Each row of a before or after table is a point. The points were changed in one or more steps. Then noise was added and the rows were shuffled. The steps act on how far a point lies along the listed directions, d1 being the first. Write out the steps. A step turns or swaps two directions, mirrors them in a line or flattens them onto one, adds a multiple of one to another, or multiplies one. Angles are multiples of 10 degrees, from the lower direction toward the higher: turns from -170 to 170, lines from 10 to 170 but not 90. Use the fewest steps. Two steps may share a direction if one is a turn and the other turns, adds or multiplies; they go together, in the order done. Otherwise the lowest direction goes first.

Directions:
(1): -10, 22, -59
(2): 46, 43, 8
(3): -43, 41, 23
Before:
45, -28, -44
17, -45, 14
59, -49, 22
-76, 29, -36
38, 43, 27
11, -80, -7
26, 1, 28
64, -34, 33
-12, -51, 59
-10, 33, 31
-57, 70, -43
28, -35, -37
10, -53, 11
After, 13 rows:
22, -35, -36
44, 12, -22
49, 64, 18
-8, -67, -39
-19, 21, 27
37, -19, -27
47, -30, -40
3, -28, -20
-6, 38, 29
-44, -30, 12
-54, -15, 18
-19, -30, -17
16, 23, 6
Steps: flatten d1 and d3 onto the line at 110 degrees; multiply d2 by 1.3

Directions:
(1): -19, 47, 30, 44
(2): -1, 55, -21, -44
(3): 32, 11, -52, 38
(4): -63, -9, -36, 7
Before (14 x 4):
32, -18, -5, -66
-7, -1, 44, -17
61, 15, -64, -45
-10, -31, 26, -31
45, -16, -31, -35
1, 16, 28, -49
20, 31, -33, -49
34, 27, -70, -69
-19, 10, 32, -31
35, 14, 1, -6
-29, -38, -95, -11
17, 14, -37, 27
14, -59, -7, -30
-56, 1, -28, -33
After (14 x 4):
5, 6, 39, -26
25, 0, 29, -33
17, -12, -64, -37
14, -22, 27, -34
16, 3, 40, -16
19, 1, -28, -24
-56, -2, 14, -27
-8, 9, -40, 27
49, -33, -13, -55
34, 6, -15, 0
40, -29, -45, -27
22, -47, -10, -40
-62, -36, -58, -16
41, -20, -76, -24
Steps: add 0.3 times d4 to d1; turn d3 and d4 by 30 degrees; multiply d2 by 0.4

Directions:
(1): 15, 7, 31, 72, -25, 51, 1, -34
(2): -8, -64, 23, 11, -40, -4, 38, 54
(3): 23, -54, -22, -38, 23, 67, -7, -17
(4): 52, 16, 40, -14, 39, -9, 66, -6
Before:
-3, 31, 8, 25, -21, 23, -38, -54
16, 22, -13, -9, 32, 36, -34, -54
-12, 26, -49, -28, 1, -5, -43, -30
-16, -56, 30, 64, -61, 36, 26, 23
33, 23, 58, 74, 2, 74, 9, -59
1, 20, 14, -2, 13, 0, -4, -20
14, 36, -46, -10, 16, 32, -57, -19
-19, 6, -11, -22, 14, 37, -34, -35
After, 8 rows:
-2, 14, 14, 9, 1, -1, -9, -21
9, -1, 74, 95, -39, 42, 20, -15
-21, -72, 24, 25, -54, -2, 42, 59
28, 45, -20, 24, 7, 43, -36, -26
-15, 10, 12, 1, 8, 47, -20, -44
14, 25, 12, 34, 9, 41, -29, -55
9, 37, -28, -8, 3, 10, -25, -43
-1, 26, 34, 40, -39, 11, -14, -38
Steps: turn d1 and d2 by 30 degrees; turn d1 and d3 by -20 degrees; multiply d4 by 0.4

Directions:
(1): 60, -35, 54, -21, 13, 47, -19, 33, 10
(2): -2, -79, 6, -15, 10, -47, -21, -51, 11
(3): -13, 12, -6, -52, 86, -22, 11, 24, -19
(4): -40, 4, 23, 0, 26, 68, -5, -63, -22
(5): -14, -41, 13, 34, 13, 9, 91, 16, 8
Before:
-44, -4, -55, -25, 39, -45, -6, -63, -31
-66, -1, 0, 78, -30, 58, 50, -90, -22
-51, 59, -27, -32, 24, -5, -29, -23, -25
-34, 35, -10, -50, 43, 6, -43, -40, -39
71, -89, 49, -40, -16, -6, -45, -5, 27
-55, 18, -49, 70, -38, 38, 64, -47, 20
-47, 3, 1, 79, -55, 48, 37, -58, -18
-37, 31, -36, -13, 20, -39, -35, 14, 13
40, -87, 45, 17, -20, 47, 5, 7, 2
40, -61, 13, -45, 33, 21, -12, -17, 4
-69, 11, -18, -10, 32, -6, 28, -24, -52
-38, 65, -12, -24, 69, 33, 4, -8, -25
After, 12 rows:
-17, 0, 13, 30, -33, 50, -50, -96, -21
-6, 52, 5, -49, 65, 27, -38, -8, -19
-17, -26, -39, -39, 42, -48, -24, -61, -24
11, -13, -12, 1, -32, -32, 11, 6, 12
-3, 24, -15, -60, 32, -27, -63, -14, -28
-40, -5, 3, -34, 39, 9, -22, -37, -52
-7, 25, -10, -48, 22, -20, -47, 1, -10
-8, -21, 2, 32, -38, 41, 5, -9, -15
4, -3, -28, -31, 22, 4, -4, -21, -7
-7, -6, 14, 44, -62, 44, -37, -58, -16
-14, -9, -18, -12, 27, -38, -16, 27, 23
-13, -15, -14, 29, -33, 53, -7, -60, 27
Steps: flatten d1 and d2 onto the line at 120 degrees; turn d4 and d5 by -50 degrees; add 0.3 times d3 to d4

Directions:
(1): 58, -70, -49, 30, 8, -31, -9, -1, -53, -17, -7, -17
(2): -11, 9, -5, 60, -27, -43, 17, -13, 18, 61, 63, -36
(3): 8, -53, -20, -26, -4, 38, 62, 11, 11, 49, 25, 59
(4): -75, -47, -10, 25, -51, 36, -45, 30, -17, 8, -16, -6
(5): 1, 39, -58, 6, -27, -39, 26, 50, 20, 20, -69, 11
Before:
-15, 95, 16, -24, -10, 10, -27, -1, 22, -51, -81, -27
22, 13, 29, -9, 1, -9, -7, -53, -5, -24, 10, -16
-56, 66, 34, -58, -9, 34, 27, 35, 38, 44, 29, 55
-24, 17, 36, 31, 42, -22, -40, -52, -13, -4, 62, -58
-9, 9, 40, -23, 26, 48, -26, -28, -17, -49, 2, -27
-34, 36, 10, -17, -15, 44, -55, 21, -15, -77, -76, -24
-7, 1, -1, 18, -16, -8, -26, -6, 2, -19, -21, -9
-12, 25, 14, -79, 6, 58, 48, -2, 29, -6, -46, 72
-6, 45, 24, -44, 43, 4, -11, 24, -19, -76, -32, -11
13, 39, 27, 18, -7, -28, -33, -36, 4, -9, 66, -63
-11, 36, 45, -68, 7, 65, 59, -10, 64, 2, 27, 63
-16, 69, 52, 47, -13, -35, -2, -29, 7, 10, 47, -35
After:
5, -17, -21, -9, -9, 8, 29, -2, 18, 14, -1, 28
-89, -27, 18, -16, 0, 56, -2, 5, 10, 46, 38, 24
-58, -29, 0, -25, -58, 61, -16, 17, 7, 25, 38, 7
69, -33, -10, -58, 29, 54, 63, -10, -10, -5, 0, 46
27, -16, 50, 15, 23, 3, -67, -58, -26, -93, 30, -55
57, -89, -38, -34, 10, 64, 29, -12, -41, -33, -21, 23
1, -31, 3, -69, 54, 45, 22, 30, -31, -48, -16, 36
38, -35, 21, 4, 34, -21, -46, -28, -74, -37, 75, -36
-53, -65, 36, 27, -36, 46, -17, 4, -26, 24, 48, 7
-7, 12, 33, -46, 32, 62, 19, -24, 11, -12, 6, 15
-26, -17, 21, -31, -27, 36, -4, -27, 2, -10, -12, 19
62, -5, 27, -25, 44, -9, -31, -69, -45, -73, -15, -22
Steps: mirror d1 and d5 in the line at 60 degrees; turn d3 and d4 by -150 degrees; turn d2 and d4 by 40 degrees

Directions:
(1): -74, 30, 46, -4, -13, 36, -31, 23, -23, -20, -8, -18, 52, -36, -43, 51, -53, 11
(2): 32, -1, -12, 44, -31, -2, 33, 70, -60, -40, 0, -2, 38, -2, 65, 2, -22, -51
Before, 9 rows:
-22, 9, 18, 12, -13, 22, 10, 7, -19, -29, -2, -25, 40, -14, -12, 20, -37, -14
-47, 14, 37, -10, -3, 20, -16, 4, -3, -9, 3, -13, 14, -21, -28, 38, -33, 21
45, -14, -22, -8, 8, -40, 23, -13, -1, 26, 6, 8, -34, 34, 26, -26, 10, -14
-4, -4, 1, 1, -6, -6, 8, 10, 4, -6, 10, 9, 9, 5, -12, 2, 5, -6
51, -4, -52, -12, 0, -26, 10, -22, 18, 15, 17, 26, -41, 18, 39, -42, 31, -6
10, 1, -11, 5, -17, -5, 3, 27, -26, -16, -8, 0, 16, -4, 10, -8, 1, 3
8, -1, -17, -18, 22, -9, -4, -53, 57, 38, 18, 12, -49, 29, -17, -11, 42, 44
70, -32, -52, -9, 1, -31, 10, -37, 35, 9, 7, 6, -67, 47, 46, -39, 67, -15
-4, 11, -14, 13, -17, 2, -7, 9, -2, -18, -7, -6, 2, -12, -3, -22, 1, 4
After:
11, 4, -11, 6, -19, -4, 0, 29, -27, -20, -12, 0, 18, -2, 8, -5, 0, -1
-10, 7, 15, 24, -19, 19, 19, 30, -42, -45, 0, -24, 56, -15, 9, 22, -40, -31
-1, -4, -11, -31, 30, -7, -16, -75, 72, 56, 18, 10, -60, 36, -38, -13, 49, 62
35, -4, -45, -37, 9, -25, -9, -54, 48, 35, 18, 27, -62, 19, 8, -46, 44, 19
-31, 16, 32, 10, -15, 18, -3, 35, -31, -27, 4, -14, 27, -19, -1, 45, -41, 3
28, -10, -12, -27, 20, -38, 8, -39, 30, 42, 6, 10, -51, 33, 2, -30, 16, 5
-1, -6, -2, 3, -5, -10, 7, 13, 4, -4, 12, 7, 10, 3, -8, -1, 3, -8
-3, 10, -12, 15, -13, -2, -8, 7, -1, -18, -5, -7, 6, -11, -2, -26, -6, 0
48, -29, -44, -41, 25, -31, -13, -85, 76, 34, 3, 10, -91, 53, -1, -42, 85, 23
Steps: add 0.7 times d1 to d2
